Each wall is flat, endless, passes through zero and stands at right angles to its row. A trip goes straight from one point to another. List the walls that it crosses, first one first.

Walls:
(1): [ 1.22 -0.23  0.72]
(2): [-1.99  3.88 -2.37]
(3): [ 0.36 -1.80  2.87]
(4): [ 1.16 -2.85 -0.13]
(5): [-1.30 -6.50  0.90]
(6): [-2.06  0.00 -0.62]
Trips:
[ 1.24 -1.89 -0.46] to [ 1.27 -0.81 -3.22] -> 3, 1, 2
[ 2.54 -3.78  1.05] to [-3.52 -1.12  3.74] -> 6, 1, 4
[ 0.53 -0.21  1.58] to [-4.24  1.06 -0.43] -> 4, 6, 1, 2, 3, 5
[-2.60  0.19  1.36] to [-2.07  0.49 -2.29] -> 3, 5
[-1.73  2.65 -0.70] to [-0.29 -2.54 -0.77] -> 5, 4, 2, 3
[ 1.38 -0.05  0.30] to [-1.76 -1.39  1.00] -> 5, 6, 1

Walls:
(1): [-0.31  1.16  1.38  0.09 -1.30 -4.09  2.92 -0.43 -2.21  1.35 -0.82  2.69]
(2): [-2.03  1.44  2.30  2.87  0.02 -1.76  5.64 -0.20 -2.30  2.30  1.67 -3.67]
(3): [ 4.01  0.65 -0.20 -1.64 -2.68  1.79  1.03 -0.31 -3.14 -0.21 -0.13 -4.03]
(4): [ 0.09  1.10  3.48  0.51  1.68  2.06 -1.58 -2.49  2.38 -0.16  1.67 -4.75]
(5): [ 2.78 -0.98  2.49  1.37  0.68 -0.48 -1.11 -2.13  1.27 -1.11  4.70 -4.26]
(6): [-0.33  1.04  0.99  0.61 -0.66  0.99  0.55  2.34 -4.37 -0.05 -1.40 -0.51]
(7): [-2.01 -2.85  0.41 -0.10  2.87 -6.31 -3.53 -4.20  1.01  5.14  1.36  0.72]
Trips:
[ 1.13 -4.23  4.31  1.57 -3.28 -1.64 -4.29 -2.61  4.46  1.13  4.43 -1.13] to [ 2.17  2.76 -1.56  0.79 -0.28 -1.08 -3.79 -2.68 -4.10 -0.40  0.19  1.10] -> 3, 1, 6, 4
[ 0.38 -3.77  0.18 -0.74  0.95  0.74 -1.93 -2.47  0.83  3.34  0.84  0.15] to [ 0.94 -3.40  1.61 -1.99  5.09 -3.32 -1.49 -1.37  1.52  1.17  1.14 -1.14] -> none
[-2.96 -2.73 -0.91  0.48  1.59  1.88 -0.59  0.90  2.90  1.06 -2.51 -0.52] to [-0.48  2.80 -2.46 -0.89 -0.83  2.08 -3.40 -0.32 -0.21  0.74  0.79  1.51] -> 4, 7
[ 1.49  0.75  2.42  1.02  0.05 -3.58 -0.38 -0.35  1.50 -0.80  0.20 -1.09] to [-3.78  3.89 -1.79 -0.12  4.00 -0.84 -4.74  3.10  1.49 -1.54  1.38 -1.03] -> 1, 2, 5
[-1.95 -0.33  1.25  0.88  1.77  0.61 -1.00  0.73 -2.16 -1.90 -1.61  0.37] to [ 1.68  2.83 -0.53  0.12  2.45 -0.48 -3.07  0.67  1.11 -0.49  3.04 -1.87] -> 4, 5, 7, 6, 3
